Each row of a before or after table is a point. One or more steps were done to the points. Then noise was added and the rows were shuffled. The steps act on columns, c1 being the first. Write out the steps. A step turns or swaps two columns, mirrors them in a line or flattens them onto one, adds a multiple of one to another, or multiplies or shifts one. Angles are multiples of 10 degrees, from the lower column toward the higher: turns from -170 to 170, lines from 10 to 170 but not 90. Use the fewest steps. Two steps may share a column if one is a turn and the other turns, adds or multiplies; they go together, in the order done. Otherwise the lowest column goes first.
(in the rows, 128 means zero)

Before (13 x 3)
[[103 126 157]
 [237 137 156]
 [170 118 166]
 [107 135 118]
 [115 108 131]
 [115  81 150]
 [107  96 121]
 [113 114 125]
 [124 136 118]
 [100 131 104]
 [113   7 121]
 [103 137 142]
 [138 129 138]]
After (13 x 3)
[[112 154 155]
 [188  34 210]
 [ 17  83 173]
 [134 135 170]
 [131 118 188]
 [106 136 175]
 [ 90 127 163]
 [144  92 216]
 [124 160 190]
 [120 147 169]
 [ 79 118 199]
 [115 146 213]
 [102 127 178]]
Steps: turn c1 and c2 by -60 degrees; shift c3 by 50

Before (14 x 8)
[[ 92 105 128 196 147 119 146 115]
 [172 148 153 124 121  95  87 160]
 [ 99 153 133 122 165 179 162 107]
 [105 105 117 159 155 207 136 151]
 [ 80 124 103 112 164 201 160 131]
 [172 195  79 102 110 140 181  65]
 [ 58 116 132 139 136 179  90 133]
 [174 160  78  42 119 100  58  82]
 [178  85 144  71 125  91  56 100]
 [105 147 121 151 142 192 114  85]
 [ 78 121  66 187 110 134  70 136]
 [ 87 146 190 121 165 123 167 143]
 [164 105 129 102  58  35 102 139]
 [111 144 166 102 249 143 200 148]]
After (14 x 8)
[[110 145  66  54 116 120 107 179]
 [162 100  76 166 177 143  99  51]
 [120 159 146 208 100 152  67 177]
 [137 130 130  76 114  57 111 163]
 [133  25 167 138  72  96 185  77]
 [120 121 154 160 154 174 135 179]
 [101 130 127  57  98 139 128 104]
 [105  85 188 116 135  95 161 104]
 [185 121 118  71  88  92 151 133]
 [165 103 102 103  95  53 145 103]
 [170 103 121  81 134  95  86 118]
 [ 67 198 131 192 157 185 124 157]
 [157  81 135 110 123  82 128  88]
 [125 116  78 230 140 133  51 166]]
Steps: turn c1 and c6 by -60 degrees; turn c4 and c6 by 150 degrees; turn c2 and c5 by 130 degrees; add 0.3 times c3 to c5; turn c7 and c8 by -60 degrees

Before (9 x 12)
[[161 141 110 159 205 118 111 112 104 149 132 125]
 [153 161 140 136 101 101 145 127 126 128  38 187]
 [ 84  81  93  78 204  81 139  74  25 155 131  52]
 [145 146 190 119 117 128  86 172  92  71  73 164]
 [ 86 171  99  90 232  97 164  44  50 102 110  76]
 [121 149 130 123 113  87 102  77 110 114 113 141]
 [134 116 101  96 108 156  88 136  97 117  93 185]
 [116  91  80 169 173 123 117 106 126 111 100 106]
 [133 151  75 163 116  72 121 151  97  98  97 176]]
After (9 x 12)
[[105 117  82 109 110 154 111 165 112 113 165  66]
 [118 128  14 106 205 116 102 135 139 146 147 156]
 [ 92 176 213 190 229  91  86  47 140 128 209 135]
 [134 154 150 122 116  84  72 111 117 129 150 119]
 [ 85 166  55  71 114  67 134 146 107 119 169 129]
 [ 73 104 115 123 168 117 105 121 108  96 133 170]
 [194 165 144 105 116 126 130 192  88  91 184 104]
 [138 154  65  81 100 102 139 115  47 150 162  94]
 [ 78  73 216 217 198  82  94  88 159 132 226 141]]
Steps: turn c1 and c3 by -70 degrees; multiply c3 by 3; turn c2 and c10 by 30 degrees; turn c4 and c12 by 130 degrees; turn c7 and c8 by -50 degrees; turn c9 and c11 by -110 degrees

Before (13 x 20)
[[127 128 138 118 125  92 111 121 118 124 145 129 118 125 116 119 134  80
  119 130]
 [134 123 122 130 118 131 148 105 132 114 140 129 156 135 160 115 130 129
  124 136]
 [128 128 127 134 138 140 114 124 126 120 119  94 122 123 159 137  96 143
  121 132]
 [122 133 148 115 132 134 132 110 117 132 120 135 125 137 139 137 114 122
  140 136]
 [124 125  51 108 130 141 149 138 125 122 121 121 126 130 115 146 132 125
  103 137]
 [147 126 151 125 152  81 133 143 119 116 150 129 160 140 167 124 103 133
  129 125]
 [119 131 136 125 129 128 121 141 152 119 133 139 125 128 117 138 131 141
  137 124]
 [127 143 115  95 138 139 116 122 120 119 132 140 117 103 117 154 122 143
  137 163]
 [125 135 147 120 138 129 155 111 119 116 139 137 121 122 123 115 102 126
  127 133]
 [147 136 139 110 122 140 118 143 121 128 121 137 131 126 115 131  92 129
  126 126]
 [131 120 122 125 128 131 148 115 134 116 132 109 140 136 117 130 128 127
  137 140]
 [121 129 120 125 135 137 139 132 129 139 134 100 130 129 127 123 134 145
  108 139]
 [122 137 142 124 166 140 114 105 150 126 118 111 136 114 118 117 133 117
  108 152]]
After (13 x 20)
[[146 137 135 106 123 134 118 145 122 134 120 122 131 127 113 131  94 129
  127 134]
 [129 119 132 127 133 121 146 122 133 116 132 138 140 136 117 129 130 126
  141 108]
 [122 131 136 111 129 120 132 121 119 147 118 117 124 136 139 138 116 114
  146 124]
 [148 125 145 136 154 111 132 111 121 142 151 128 161 140 167 124 101 139
   83 131]
 [122 129 114 126 131 150 140 133 129 129 135 147 130 129 126 124 135 173
  126 105]
 [125 135 146 125 142 128 156 116 117 138 140 119 121 123 123 115 103 122
  139 126]
 [123 137 127 118 164 151 114 113 151 145 118 131 137 115 118 117 131 100
  147 101]
 [118 132 140 129 133 120 118 140 151 129 133 120 126 128 116 137 132 161
  123 137]
 [134 121 134 137 121 134 149 112 132 111 139 123 157 134 159 114 130 130
  145 121]
 [129 127 130 128 140 138 114 130 125 124 119 157 121 123 160 137  96 167
  138 106]
 [129 128 139 126 126 125 113 100 119 132 145 125 117 126 116 120 135   7
  104 125]
 [126 127  82 106 132 157 150 138 128  65 120 131 126 130 114 146 133 121
  124 116]
 [128 144 122  99 140 123 116 133 120 117 133  99 118 102 118 155 121 165
  141 103]]
Steps: turn c5 and c10 by 20 degrees; turn c3 and c10 by 50 degrees; add 0.5 times c11 to c4; turn c6 and c19 by 70 degrees; turn c8 and c19 by -40 degrees; turn c12 and c20 by 150 degrees; multiply c18 by 2.5

Before (9 x 48)
[[112 101 176 137  62 171 169  85 106 177 148  62  91  86 175 176  91 111
   97  93 202 135  96 168 134 164 129 166  64 171 139 131  77 123  97 159
  115 160  69 140 133 188 171  76 133 212 152 132]
 [143 144  90 181  57 130 183  79  78 127 139  69 174  97  55 151 184  87
  101  98  88 162 164  82  99 165 157  90  85  93  67 103  90 138 137  79
  138 139 101  87  93 204 156 195 139 192  82 192]
 [ 51  80 174 141 118 178 118  83 160 105 113 148 100 175 146 142 145 109
  181 147 137  87 100 126 147 152  69 124  40 164 118 110 177  89 186 148
  131  92 107  81 123 106  86 154  65 157 130  78]
 [153  43 162 120 116 180 178 143 155 149 105 164  75 174 100 110 109 114
   98 128  90 181 158 192 122  74 156  84  72  59 105  82 101  90 127 115
  189  70 113 199 146 141  99 169 135  91  95 193]
 [146 164 102 162 133 136 190 162  73 104 161 134  98 121 125 201  92 197
  112 132 175  82 184  72  93 147  70 171  96  48 153 116 148  71 114  65
  132 124 173 100 117 109 143  89  59 125 155 183]
 [157 162  78 161 157  67 126 113  73 113 130 129 138  59 156 109 175 104
   56 143  77 133 173 107 168  40 152 126 114 144  80 141 117  78 164  90
   84 105  84 111 187 167 147 121 144 156  66  67]
 [105 128 149  96 186 137 118  78 108 140 152 129 183 137 132 111 173 131
   73 156 142 123 107 104 211 156 169 102 117 111 128 148  76  76 103 184
  155 116 184 134  82 181 122 161 175  95  81 194]
 [ 50  89  90 111 181 110 153 126 181  88  78  65 133 171 150 215 174 163
  167 140 174  96  70 186 122  61 144 125 157 168 172  86 102 125 111 187
  183 129  84 145 112 176 151 184  86 147 185 141]
 [135 103 141  99 167 107  95  79 140 154  84 149 160 187  96 104 129 186
  101  95 138  88 147  99 143  90 165 118 115 156 169 156 105 166 155 115
  114  79 129 105 121 159 164 151 117 199 143 136]]
After (9 x 48)
[[155 159  82 164 146 145 126 102  74 112 125 128 141  33 154 102 180 104
   58 151  79 138 172 100  50  41  86 132 114 145  82 140 112  79 151  95
   84 113  79 118 114 165 144 111 181 162 107  66]
 [153  46 166 119 158  89 171 203 157 145 110 168  71 138  98 111 107 117
  104 125  89 184 153 194 163  75 125  84  76  57 109  82 114  86 117 122
  191  72 111 200 169 148  90 173 164  94 111 194]
 [ 48  77 174 143  78  79 118 120 153 104 115 149  97 160 144 138 148 118
  181 150 140  87 102 130 149 153 153 127  35 169 115 115 172  88 176 137
  130  86 106  77 160 105  82 169  84 153  92  83]
 [142 169 100 162  65 146 197  95  78 106 165 138  97 133 122 205  84 193
  117 140 180  80 188  70 159 151 151 168  95  45 150 112 154  71 151  67
  134 120 169 114 118 104 141  85  63 132  99 181]
 [139 144  96 183 181 138 186 176  75 125 144  67 177 129  65 147 196  87
  100 102  82 156 162  77 151 166 192  82  89  92  62 113  98 144 117  75
  145 137 105  94  84 206 156 185 167 197 106 193]
 [106 128 154  89 148  66 115 129  97 144 154 131 183 172 132 116 170 130
   73 156 140 120 103  98  71 160  51 113 117 109 126 149  74  74 102 183
  157 118 173 122 100 179 124 156 182  95 129 190]
 [109  98 170 137 153  99 161   9 108 177 137  62  93  97 168 170  90 113
   97  93 206 143 111 157 153 164 187 173  67 171 137 133  86 116  89 158
  110 149  69 126 100 187 173  75 110 213 147 139]
 [133 102 141 107 157 130  95 109 141 146  91 149 174 169  96 102 124 191
  106 100 137  76 146  98  98  82  75 118 118 153 176 157 105 174 179 110
  116  84 125 101 168 161 161 157 109 202 129 140]
 [ 57  91  86 114 124 144 149 210 183  87  74  65 139 165 154 222 177 166
  169 133 178  95  72 184 117  60  74 132 154 170 172  95 104 131 127 190
  183 126  84 138 159 175 157 181  54 150 131 137]]
Steps: turn c5 and c27 by -110 degrees; turn c6 and c25 by 140 degrees; add 1.5 times c44 to c8; turn c14 and c41 by 50 degrees; add 0.5 times c18 to c35; turn c36 and c40 by -10 degrees; turn c45 and c47 by 50 degrees
